Each row is a point. To make a cloud, some directions were put in groups of two or more. Within a group, all points are equally far from the middle, so they leave a hole (a ring in 2 directions, a hollow ball in 3). The other directions are filled evenly. Then the cloud was stretched, turned, moved and blurred a little. How many holes are there, and how many directions does each take, smallest first?
(in the rows, 128 means zero)

Cloud:
[[106 113 137]
 [ 58 113 120]
 [152 131 187]
 [121 140 117]
 [100 132  99]
 [ 49  84 155]
 [ 85 149 155]
 [159 190 134]
 [105 188 132]
 [125 192 127]
 [ 52 196 147]
 [115 138 141]
 [117  99  99]
 [163 175 126]
 [ 74 156 163]
 [ 92 108  91]
 [109 191 101]
 [ 55  93 117]
 [156 176 139]
 [ 54 122 140]
 [126 173 173]
 [159 174 121]]
Holes: 0

Cloud, 28 rows:
[[ 97 145 143 196]
 [172 170 161 123]
 [ 86 117 149 109]
 [109 208 147 147]
 [106 150 119 192]
 [118 124 113  96]
 [128 140 119 128]
 [114 107 160 125]
 [ 89 204 139 175]
 [131 142  78 149]
 [129 152 120 170]
 [ 91 117 123 172]
 [ 90 153 177 166]
 [182 150 100 197]
 [186 187 140 133]
 [171 150  76 161]
 [125 139  78 109]
 [131  89 125 184]
 [154 153 125  83]
 [156 179  65 146]
 [156 114 106 138]
 [111 195  91 187]
 [ 77 219 142 147]
 [117 176 111 189]
 [189 164  78 149]
 [ 84  62 126 160]
 [162 165  76 170]
 [104 188 160 142]]
Holes: 0

Cloud (31 x 4):
[[121 101 166 186]
 [117 119 206 130]
 [ 96 119 202 139]
 [173 105 174 130]
 [180 156 152 171]
 [131 109 145 197]
 [ 96 153 180 174]
 [ 80 105 170 167]
 [ 89  80 125 136]
 [185 169 156 148]
 [142 142 171 190]
 [ 86 102 153 180]
 [116 171 108 182]
 [102  92 101 119]
 [ 90 177 182 112]
 [ 60 137 126 125]
 [ 65 134 175 109]
 [196 136 135 118]
 [149  83 138 169]
 [140 119 177 186]
 [152 122 199 112]
 [104 139  78 148]
 [ 76 150 188 145]
 [ 58 135 128 139]
 [174 140 189 136]
 [ 76 141 193 125]
 [ 93 144 162 188]
 [181 147  95 119]
 [108  88 176 164]
 [142 125  74 137]
 [104 101  87 148]]
Holes: 1 (4)

Cloud (46 x 6):
[[160  20 119 191 148 167]
 [150  45 141 167 137 193]
 [ 97  51 113 190 157 134]
 [ 94 100  89 155 184 133]
 [125 109  79 103  95 149]
 [109  42 131 152 123 103]
 [153 138 146 165 146 162]
 [150 179  94 152 133  59]
 [131 152 115 181  83 103]
 [116 114  49 141 130  84]
 [ 75 116 133 153 125  97]
 [186 113  80 181 104  88]
 [105 145  91 128  82 127]
 [184  87 153 133 134 159]
 [152  77  56 182 108 128]
 [ 92 159 109 113 146 136]
 [108  91  86 204 141 138]
 [166  66 108 135 176  93]
 [167 189 107 131 111 110]
 [124 109  82 209 117 111]
 [121 136 121 124 183 150]
 [ 86 152  91 139 108  78]
 [188  38 105 184 131 126]
 [ 79 157 110 132 112  95]
 [174  23 110 188 137 144]
 [118  42 110 136 130  95]
 [146 192 101 130 121  66]
 [119  68 120 114  97 103]
 [174 109  79 186  95  91]
 [127 112  42 129 147 121]
 [113 134 135 189  98 109]
 [ 88  79 152 144 120 115]
 [164  95 169 160 128 108]
 [164 126  85 188  91  87]
 [153 195 117 135 120 100]
 [155 112 110 201 160 163]
 [189  73 130 139 115 172]
 [137  72 164 158 113 166]
 [109 142  91 128  78 123]
 [151  68 154 166 133 187]
 [136 101  63 196 108 112]
 [149 109  97 154  66 100]
 [ 99 125 144 171 102 131]
 [104 137  65 127 146 149]
 [184 132 111 139  79 125]
 [193 120  63 174 136 133]]
Holes: 3 (2, 2, 2)

Cloud (80 x 8):
[[ 74  99  91 171 142 195 163  87]
 [ 65  86 146 132  70 149 151 141]
 [146 107 135  88  64  78 124 105]
 [195 144 160 102  98 153 138 138]
 [176 129 176 120  96 141 165  91]
 [ 60 139  87 144 141 113 107 146]
 [129 114  86 183 139 184 102 138]
 [193  71 157 108 106 169 117  86]
 [114 182 118 137 167 167 152 112]
 [192 145 156 140 109 115  98 111]
 [121 122 114  69  97 211 159 146]
 [125 114  71 105 106  77 118 121]
 [123 130  80  42 120  94 132 129]
 [155 127 102 176 119 151  71 111]
 [166  80 145 100  87 175 194 129]
 [135  73 108 126 183 104 167 104]
 [ 82  99 127  84  83 172  87 104]
 [106 103  98 105 119 169  60  74]
 [110 121  91  55 134 171 117  59]
 [ 68  82 126  63 109 165 146 117]
 [ 64  94  62 118 124 179 148  89]
 [121  79  72 159  97 128 156 166]
 [149 114 134 158  70 150 126 193]
 [ 55  86 102  95 110 138  95 105]
 [145 167 114 176  82 175 144 148]
 [ 68 165 109  63  98 121 160 132]
 [129  79  92 170 106  96 133  81]
 [185  78 139 164  64 189 123  91]
 [ 75  57 141 103  90 146 139 128]
 [140  81  50 121 105 184 137  88]
 [ 83 150 115 183 104 167 134  68]
 [114  97  67  55 165 137 110 112]
 [106 151 102  79 131  84  80 136]
 [ 93 133  74 101 104  98 128 162]
 [129 152 114  82  51 130 116 133]
 [141  77 140 146 171 137 179 148]
 [119  51 137 139 172 131 118 103]
 [161  69  85 162  88 197 179 117]
 [ 86  85 109 109 144 138 226 116]
 [162  66 125 177  95 200 185 126]
 [ 81 129 139 173 145  95  99  86]
 [122  33  85 133 113 139 170 158]
 [117 103 116 111 145 127 187  49]
 [141  49  61 123 155 141 129 132]
 [ 99 105  67 117 180 176 125  98]
 [151 117 135 110 110  85 138  53]
 [ 84 173 125  65  84 127 136  92]
 [105  97  67  98  83 122 101 133]
 [ 87 151 176 158 119 120 176 160]
 [132  49  51 124 116 154 163 129]
 [123  69 105 138  88 107 131 181]
 [172 126 130  98 111 184 172 172]
 [101  57 117 147  95  93 143 160]
 [ 44 103 122 127  99  92 148 133]
 [170  91 144 123  52 150  78 136]
 [162 139 162 149  71 130 171  92]
 [100  50 150  89 142 125 118 119]
 [170  63 155 151  95 138  71 122]
 [129 111 104 102 102  88 193 163]
 [180  74 143 154 105 197 166  88]
 [112  75  53  76 119 159 110 105]
 [ 90 105 134 135 143 172  71 141]
 [ 86 109 141 112 118 197 205 129]
 [ 67  82  91 140 108 177 170  72]
 [156 164 110  76  79 131 117  86]
 [113 104 114  59 106 191 130 163]
 [ 88 188 121 124  80 163 171 125]
 [126  68  95  95  97 154 103 176]
 [123  32 128 124 111 136 149 169]
 [ 64 130 107 119 136  78 168  79]
 [143 111 114 132 148  98 174  66]
 [131  91 158 101  94 180 188  84]
 [101  84 135 154  81 201 178  82]
 [143 102  96 115 161 100 181 164]
 [ 83 118 152  87 181 117 123 130]
 [ 91 146 163 133  58 160 106  82]
 [136 118 195 113 143 112 133 129]
 [141 102 113 166 121 176  94 180]
 [ 72 156  90  78 154  88 115 106]
 [146  55  94 151  75 177 183 100]]
Holes: 3 (2, 2, 4)
